Each wall is flat, endless, passes through zero and stands at right angles to its row. A trip goes straight from one point to another. List the walls that it crosses, first one first.

Walls:
(1): [ 0.14 -0.55]
(2): [0.12 0.21]
(3): [-0.07  0.12]
(4): [ 0.30 -0.12]
(5): [-0.59  0.19]
Trips:
[-0.01  0.09] to [0.08 0.41] -> none
[-0.26  0.42] to [-0.02  0.16] -> none
[0.07 0.06] to [-0.03 -0.18] -> 3, 1, 2
[ 0.08 -0.08] to [-0.17 -0.57] -> none
[0.18 0.41] to [0.25 0.33] -> none
[-0.33 -0.21] to [-0.27 -0.71] -> 4
[ 0.12 -0.17] to [-0.23 -0.40] -> 5, 4

Walls:
(1): [ 0.16 -0.37 -0.25 -0.13  0.16 -0.02  0.01  0.53 -0.04 -0.04 -0.26  0.03]
(2): [ 0.09  0.39  0.41 -0.07  0.20  0.04  0.21  0.05 -0.46 -0.75  0.15  0.28]
(3): [ 0.13  0.04  0.20  0.16 -0.61  0.07  0.27 -0.37  0.34 -0.25  0.16  0.11]
(4): [-0.65 -0.49  0.33  0.11  0.02 -0.51  0.21  0.00  0.20 -0.26  0.17 -0.29]
Trips:
[-0.23 -0.11 -0.47 -0.03  0.15 -0.51 -0.29 -0.23  0.05 -0.38  0.10  0.22] to [-0.22 -0.24  0.05 -0.25 -0.27  0.25 -0.20  0.19  0.22  0.11 -0.32  0.03] -> 2
[ 0.14 -0.23  0.02 -0.08 -0.02 -0.31  0.11 -0.22  0.21  0.27  0.16  0.25] to [ 0.13 -0.04 -0.17 -0.70  0.04 -0.07  0.42  0.22  0.18 -0.39  0.07 -0.02] -> 1, 2
[-0.04 -0.03  0.03 -0.20 -0.39 -0.04  0.32  0.33  0.20 -0.03 -0.02 -0.16] to [-0.18 -0.27 -0.38 -0.02 -0.04  0.51 -0.45 -0.11  0.42 -0.34 -0.21 -0.18] -> 4
[ 0.09 -0.13  0.04  0.22  0.10 -0.56 -0.11 -0.05  0.07  0.12 -0.08  0.17] to [-0.09 -0.14 -0.01 -0.18  0.12  0.13 -0.05 -0.20  0.16 -0.12 -0.59 -0.17] -> none
[-0.20  0.22  0.13  0.14  0.20  0.13  0.11  0.02  0.18 -0.18 -0.10 -0.05] to [-0.03 -0.22  0.15  0.23 -0.33 -0.80 -0.01  0.02 -0.13 -0.19  0.37  0.32] -> none
[ 0.22 -0.53  0.07 -0.24  0.26 -0.04  0.19 -0.38 -0.19  0.14 -0.13  0.10] to [ 0.07  0.05 -0.03 -0.11 -0.36  0.47 -0.19 -0.45  0.43  0.24 -0.38  0.34] -> 4, 3, 1
[ 0.29  0.00 -0.01  0.72  0.32  0.68  0.15 -0.34 -0.30  0.13  0.15 -0.23] to [-0.33  0.18 -0.01  0.35 -0.13  0.13  0.31  0.12  0.11  0.11 -0.11 -0.26] -> 2, 4
[ 0.01  0.29  0.20  0.11 -0.19  0.06 -0.08 -0.04 -0.06  0.08  0.05 -0.05] to [-0.77 -0.36  0.10 -0.15 -0.11  0.60 -0.23 -0.11 -0.12  0.01  0.01 -0.20] -> 4, 2, 3
[-0.27  0.11 -0.58 -0.30  0.25  0.12  0.83 -0.15 -0.41  0.22 -0.29  0.27] to [ 0.19  0.10  0.22  0.21  0.09 -0.44  0.20 -0.07  0.33 -0.10  0.18  0.35] -> 3, 1, 4
